Every row gives one point. Two turns around zero, p and q, are shown by what they do to some points. Write where each new point lands after one turn and then the other. Backwards means that the second turn is done in reverse. Each puzzle has new turns, and all numbers are rounded.

Turn p:
[-7 -9] -> [ 2 11]
[-23  33] -> [ 36 -18]
[ 30 -24] -> [-38   6]
Turn q:
[-21   2] -> [  8 -19]
[-16  23] -> [-12 -25]
[ 37 -25] -> [ 4 44]
Where do these land?
p, then q: [-37  31] -> [-15  46]
q, then p backwards: [  3 -15] -> [-15  -3]
q, then p: [-5 -1] -> [-5  2]
p, then q: [ 38 -14] -> [ 25 -32]

Turn p:
[-30  27  12] -> [-10 -34  23]
[-4 37  7] -> [ 14 -20  29]
[ 18 -28   5] -> [  6  14 -30]
[ 16 -35 -24] -> [ -9  39 -21]
Turn q:
[  2  26 -21] -> [19 10 25]
[  8  10 -24] -> [12 20 14]
[24 24 43] -> [ 36 -35 -23]
[-12 -48   6] -> [-43   6 -25]
[-21 -13  -4] -> [-24  -1   7]
Where do these land?
p, then q: [-5 -2 -9] -> [-2 -8  6]
q, then p: [18 23 25] -> [ 13  31 -19]
p, then q: [10 32 18] -> [  5   4 -37]
p, then q: [  6 -43 -45] -> [ 18 -16  58]
q, then p: [10 -1 26] -> [-8 26 -7]
p, then q backwards: [-40  -8 -15] -> [-36 -24  -1]

Turn p:
[ 6 53 26  1] -> [-3 17 18 54]
[-11 -22  -9  -5] -> [ -8  -7  -9 -23]
[-20 -24  18 -13] -> [-24 -22 -19  -6]
[ -9  -4 -17  -5] -> [ -7   7   4 -17]
[-22  -5 -14  46] -> [ 12  35 -36 -12]
[ 57   1  -5 -23] -> [ 32 -30  43   2]
Turn q:
[ 24  19 -12 -33] -> [30 34 -9 -5]
[-38 -28   1  10] -> [-47  -9   4   7]
[-10  19  17 -10] -> [ 6  9 27 -1]
[  7 -46  11  36] -> [-26 -45 -21 -20]
[ 17  35 -16  -3] -> [37 10 -1 18]
Where do these land?
q, then p: [ 27 -29  34 -12] -> [-31 -27  32 -13]
q, then p backwards: [-16  13 -42  -4] -> [-11  30  27  22]
p, then q: [ -8  56 -30   4] -> [ 34 -11  52  11]
p, then q backwards: [  8   3  17 -17] -> [-14   4   2  21]
p, then q: [ 17 -32  18  17] -> [ -2   2 -43  -8]
p, then q: [-28 -11   3  12] -> [-5 17 -7 26]

Turn p:
[ 43   4  31 -22  -1  -7] -> [ 38  26  -3  -7 -10  33]
[-32 -14 -16 -15   4 -35] -> [ -4 -17  46  17   3 -15]
[ 17   0  24 -37 -28   3] -> [ 20  37  17 -28 -10  10]
[-14  22 -27  -1  21  23] -> [-45  -5  -8   8   6  13]
[ 14  19  45   1 -22   1] -> [ 24  26 -15 -14 -38  -1]
[-11  19 -20  38   8   1] -> [-22 -13 -26  28   0 -17]
[ 15  -5 -34  24 -27  21] -> [-10  16 -28  -2  38 -25]
[-32 -45  -3  12  46  -6] -> [  0 -70  16  -2  11   3]
Turn q:
[-13   2   2  10  29 -30] -> [ -5  -3  16  -1 -12 -40]
[ 23 -23 -11 -15  26  -5] -> [  3   8  30   7 -31  11]
[ 40  31  -9  -9  -2 -15] -> [ 35  36   0 -20  -7   0]
[ 13   7 -40 -36 -11  -4] -> [ 14   2  -9 -34 -34  26]
[-41  -7  56  15 -23  22] -> [-22 -23 -36  46  40 -10]
[-39  -9  18  24   7  44] -> [-54 -11  -7  20  32   3]
[ 18  -1 -17  10 -25 -12] -> [ 28  -8   7 -19  10  11]
Where do these land?
q, then p backwards: [-26  10   1 -11  -4 -24] -> [-14  -4  14  31  -7   7]
q, then p backwards: [  6 -10 -43 -34 -23   7] -> [  7   0  44 -16  31  23]
p, then q: [ -4  -7 -10 -18 -29  26] -> [ -6  12 -25  -1 -29 -19]
p, then q: [32 15 28  2 51 22] -> [-27  -1   3 -17  13  63]
p, then q: [-10 -35 -34  -9 -14  -6] -> [ -6  11  15  29 -22 -34]
q, then p backwards: [ 0  5 25 26 17  4] -> [ -3   2 -33   1 -18 -13]
p, then q: [-38 -23  -3  -7 -21 -16] -> [ 25 -12  -5  33 -12 -27]
p, then q: [  6  -3  25  10 -17 -33] -> [42 11  9 -2 14  3]
q, then p: [34 48 11 41 40 20] -> [-22   8   2  41 -62  33]

Turn p:
[ -1  15  45 -16  17  46   6  27] -> [-10  13  16 -48 -39 -30 -13  17]
[ 26  40 -24 -19 -38  35   6  29] -> [-48 -12  -4 -12 -36  30  26  35]
[-17  19   7  17  -3 -37 -11   1] -> [ -2 -31  -1  -5  24   7 -20 -22]
[  0 -10 -38   8   4  -9  12  16] -> [ 6  1 16 24 11 27  0 20]
[-14 -28 -14  -1 -39 -10   8  16] -> [-17  -7  21  45 -12   7   0 -11]
[-39 -37 -33  -8  21   2   5 -29] -> [ 52  25  18  23   0  19  14 -24]
[ 32   1  25   7   3 -10 -52 -20] -> [ -3 -20 -27 -14  30 -45  26  -4]
[ 19   1  19 -24   5 -32 -22  -5] -> [-23   7  -4 -13  36 -19  11 -18]
[ -3  11 -17   4   4 -16   9 -56] -> [ 24  10 -42   4  14  25   5 -25]
[ -4 -12  29  31  27  31  40  20] -> [ 22  17   7  -6 -28 -20 -51  33]
Turn q:
[-46  20  -6  -3 -44  14 -60   3] -> [  9 -41 -37  -1 -21  21 -39 -52]
[-10 -29  -5   5  23 -27  11  -7] -> [ 0 13 -2 15 33 14 -4 27]
[ 57   3 -23   5 -18  17   1   6] -> [ 13 -13  51 -16  -6  -9  29 -18]
[  2 -18  -3 -12 -12 -26  58 -30] -> [-14   5  33  44   7 -21 -13  41]
[-10  22 -31  -9  47  30 -10   3] -> [-48   2  -7 -44  14  13   7 -11]
[ 28 -17  30  -8   7  14 -21  -9] -> [ 30  -8   0 -30 -15   2  10  25]
[-3 -2  6 22 13 11 30 19] -> [ -4  42   5  -2   6 -15   1  -5]
[-40  -4  29 -14  15 -21 -10  40] -> [  0  31 -50  18 -14  32   1   2]
[ 21  26   3  13 -31 -12   0 -25] -> [ 12 -33   8  15  -3 -37   8  -9]
Where do these land?
q, then p: [ 21 -25  40 -34   1 -38  12  10] -> [-31 -20   5  17 -23   5 -28  51]
q, then p: [-12  17  -5  40   4   2  15 -15] -> [ 16  -1  -2 -11  42  10  -4 -16]
q, then p: [ 15 -13  -1  21  33 -24  -5  14] -> [  6  24  -1 -24   3  19 -17  29]
p, then q: [ 15  29  39 -27  32 -28 -20   1] -> [-45 -17 -26   3  -4  29   8  40]
q, then p: [  8  55  -4 -11  17  -9  16  18] -> [ 11   5  -1  19 -12  40 -32 -30]
p, then q: [ -4  -7 -22   3  12 -33   1 -17] -> [ -9   5   3 -35  19 -13  10   8]
p, then q: [-33 -11 -20  -3 -51  43 -13  13] -> [ 43  13  27  29 -18 -30 -40  -4]
q, then p: [-18 -29  -1  29 -23   8   0  -5] -> [  3 -14 -18 -19  25 -23  22  10]
p, then q: [-21   7 -22   4  29  63   9 -14] -> [ 12  -6  45   6 -51 -10  28 -17]
p, then q: [ 29 -23  -4 -23 -53  16 -15  -4] -> [-11  24   1  45  22 -27 -31 -16]
